Each row is a point. A path goes straight from each point to the next, and from the last back to the first. The post is the endless flat space through its rows: a point in 2 columns, a line in 3, a plane in 4, and so on, so that a path can go around it. How many times does the path go around the post? Going back the other way cancels.
In the rows, 128 means zero.

Post (2 x 3)
[[110 159  93]
 [100 147 182]]
Path (8 x 3)
[[ 81 167 128]
 [106 194 136]
 [129 175 100]
 [156 141 143]
 [118 129 102]
 [ 89 129 143]
 [ 55 133 123]
 [ 59 100 130]]
Times around: 1

Post (10 x 11)
[[118 138 111 107 129  82 134  95 149 154 105]
 [144 122 102 144  96 137 125 115 125 131 124]
 [137 134 119 143 139 122 125 152 116 104 127]
 [131 128 139 129  94 134 148 149 104 146 138]
 [134 122  88 133  99 135 143 171 155 171 100]
 [139 141 124 249 110 114 119 110 142 132 155]
 [133 142 154 132 111 140 127  99 135 128  96]
 [125 121 131 103 107 141 146  90 162 131 156]
 [132 125 105 110 130 149 127 136 129 165 126]
 [126 130 120 124 138 128 175 135  98 121 119]]
Path (14 x 11)
[[157 110 126 138 104 140 120 121 134 158 124]
 [160 136 106 157 103 124 140 147 147 138 153]
 [140 144  94 175 100 133 155 124 138 143 132]
 [120 135 107 126 101 148 121 135 138 118 121]
 [111 122 117 126 115 109 126  89 126 132 108]
 [131 117 140 124 132 124 139 118 108 148 120]
 [144 120  83 104 123 121 129 123 147 147 127]
 [144 162 132 133 123 137 149 139 136 131 111]
 [153 138 130 157 150 122 153 110 124 127 138]
 [139 128 148 137 123 121 174 115 163 153 125]
 [156 143 121 139  99 150 165 118 157 122 124]
 [119 153 114 131 119 136 143  97 119 160 110]
 [121 119  90 111 103 162 132 117 127 149 109]
 [119 115 140 128 107 115 121 139 138 136 116]]
Times around: 2

Post (17 x 18)
[[103 162 166  56 101  76 160 109 173 118  70  79  79  98  82 125 104  95]
 [ 94 129 149 144  86 105 175  46 133  54  86 111  75 149 126 150 146  69]
 [133 135 181  82  84 114 104  68 117 149  99 107 125 140 145 128 125  67]
 [ 73  97 112 207  77 198 111 156 134 175 137 143 153 108 150  91 177 158]
 [ 94 133 131 113 114  76 146 175  93 164 140 158 159 155  90 141 127  99]
 [ 97 113  93 105  90 187 177 176 139 149 132 152 190 179 142  74 142 125]
 [121 170 176 118 110  99 185  99 119 118  86 139  42 100 166 100 101  46]
 [141 153 105 108 170  97 152  76 147 121  75 116 123  89 128 144 106  65]
 [117 120 160 197 112 163 145 169 154 128 169 133 186 148 196 113 158 197]
 [143 128 147 145  99 192 146 104 131 123 188 170 106 126 136 103 150 185]
 [107 122 100 133 138 156  86 194  94 144 110 145 141 194 144  78 147 192]
 [118 143 140 114 116 107 194  98 119 193  75  82  92 163 119 149 100 107]
 [106 133 102 116  73 175 123 183 136 149 101 176 150 153 159 183 122 148]
 [126 118 142 149  87 146 170 104  96 135  99 172 164  90 177  88 183 215]
 [139 131 175 115 110 132 178  93  73  89  80  68  93  82 106 138  80  70]
 [ 86 106 175 125 143 201 151 142 106 140 139 147 136 117 168 125 229 166]
 [116 105 195 127 130 130 162 103 151 128  50 159 113 143  91 127  92  78]]
Path (14 x 18)
[[ 85 140 146 111  70 117 157 140 118 131 127 129 140 111  79 133 125  90]
 [125 127 142 106  77 178 134 154 104 145  95 149 138 121 131  91 150 145]
 [168 165 156 148  90 126 176 112 150 192  92 175 136 112 152 109  96 122]
 [128 197 113 117 118 128 133  72 132 136 179 136 127 161 120 104 147 155]
 [ 70 127 111 178  99 126 125 104 166 148 106  85 142 120 139  89 118 141]
 [107  92 137 183  95 134 187 108 166  97  77 155 118 124 177 153  70 119]
 [147 125 140 125  82 112 152 181  65  91  89  99 111 121 195  88 148 174]
 [123 109 167 143 110 106 142 109 108 130 130 157 105 157 162  86 172 127]
 [109  92 160  98 126 162 200 113 110 155 107 111  98 144 120 147  63 136]
 [ 67 102 157 147 105  93 148 103 117 120 110 105 113 125  99 129 107 169]
 [140 102 132  49  93 135 149 141 139 168 193 163 166 106 138  86 164 161]
 [154  94 148 140  71 134 148 124 132 111  89  96 146 100 137 111 135 119]
 [ 81 108 139 164  84 178  71 133 125 166  75 130 124 127 138 167 185  92]
 [104 135 175 139 126 148 177 166 134 171 131 133 153 138 106  79 123 142]]
Times around: 1

Post (17 x 18)
[[146 183  63 151 132 138 139 129  84 114 118 108 162 104  96  92 161 105]
 [125 171 138 176 127  67 113 170 188 166 115 119 113 109 142 115 145 128]
 [ 94 171 116 119 145 104 145 162  61 123 108  93 115 105 130 129 159 127]
 [127 121 163 118 105 161 156  77 121  75 155 155 157 137 139 142 104  99]
 [130 102 120 117 132 133 117 118 133 103 115 141 141 174 177 151 122  93]
 [100 117 151 105 120  91 124 150 150 178 123 125 153 139 129 155 107 155]
 [100 106 178 168 191 105  89 161 164 162 117  89 141 116 161 128 100 158]
 [ 70 133 138 122 154 128 112 164 166 208 125  96 126 115 160 105 110 120]
 [ 88 157 146 141 151  71 141 158 156 140 117  93 155 121 179 123  76 142]
 [105 154 138 156 154 103 134 212 151 174 175  95 125 124 160  88 137 163]
 [144 113  77 142 130 133 197 154  82 119 122  96 116  75 118 118 147 107]
 [ 93 143 165 108 154 110 110 171 145 159 117 117 110 145 153  96  51 154]
 [127 117 146 164  89 163 142 121 134 113 140 133 151 165 159 180  71  71]
 [122  85 166 137 148 128 144  89 155 108 153 157 142 176 127 179  84  42]
 [140 114 123 136 111 128 169  81  49 131 117 153 142 139 157 131 113  83]
 [195 167  83 121 118 131 193  97  66 122 145  92 113  98 122 141 154  92]
 [173 124 169 117 121 146 150 117 119 114 128 183 176 137 158 177 106  52]]
Path (32 x 18)
[[124 129 167 134 138 161 151 168 141 193 117 135 173 123 136 145  86  92]
 [ 68 155 137 107 140  84 158 212 119 171 112  90 110 101 176 126 120 217]
 [ 94 164 211 194 198 131 123 178 155 134 150 110 189 141 144 184  66 128]
 [ 96 163 156 122 144 117 161 107 158 116 130  97  93 126 123  99  88 136]
 [147  87 169 112 144  96 198 158 141  95 169  90  94 124 155 147  98 155]
 [106 116 190 176 101 118 119 150 156 109 150  95 112 134 132 133  63 122]
 [100 164 114 108 124 112  80 109  96 110  57  86 182  98 107 163  97 165]
 [158 180  81 105 126 117 185 127  62 103 163 121 135 163 142 150  95 117]
 [153 124 112 160  95 145 209 175 144  91 118 129 149  59 183 132 138 142]
 [121 140 136 166 149  80 188 134 113 169 114 115 142 116 136 115  89  85]
 [ 77 128 130 142 115 148 187 111 163 113 156  92 114 138 155 135 104 143]
 [173 158 147 177 116 162 139 143 108 203 154 134 114 156 110 125 149  91]
 [105 151 171 145 134  89 102 127 116 105  91 104 134 160 153 135  90 140]
 [169 129 174  74 142 215 167 145  79 145 152 151 176  98 119 113 160 166]
 [ 95  60 185 147 159 150 180 148 160 175 123  97 112  72 163 151 109 105]
 [125 108 121  78 125 139 174  73  73 113 124 119 137 133 111 123 132  88]
 [104 123  71 141 118  92 181 143  93 137 126 134 178 130 169 139 174  18]
 [118  86 121 144 162 110 116 153  69 131 115 136 142 146 161 152 136 113]
 [108 103 155 168 132 112 147 127 131 189 119 126  94 103 168 146  89 121]
 [161 108 157 179 148  85 148 131 145 231  88 163 139 139 194 177  63  34]
 [ 73 164 207  65 171  40 106 135 132 163  60 143 135 120 155 139 117 147]
 [131  99 137 190 113 139 143 162 145 172  84  64 143  61 172 132 127 124]
 [127 148  91 121  80 146 147 179 122 152 124  92 152  93 123 146 132  87]
 [154 145 123 111  89 145 121 132 137  82 147 124 184 182 191 130  43 157]
 [175 107 161 140 149  87 141  99  85  86 131 119 150 138 108 161 105 106]
 [173 120 179  62 144 120 128 110 113 119 178 159 176 149 116 133 112 153]
 [ 90  57 194 151 119 164 143 152 166 176 190  61 119 116  89 152 129 165]
 [ 98  46 167 143 131 195 123 134  97 189 130 105 177 124  88 109  65 103]
 [190 189  31 154  48 138 175 216  97 156 144 119 107 139 156 117 141  44]
 [ 85 135 160 168 114 116 100 171 140 130 121 143  73 120 212 121 115 109]
 [151 175  65 154 133 106 182 167 145  93 162  97 163  80 163 139 155 179]
 [147 114 104  85 141 206 117 107  76 129  74 112 181 109 164 133 127 140]]
Times around: 3
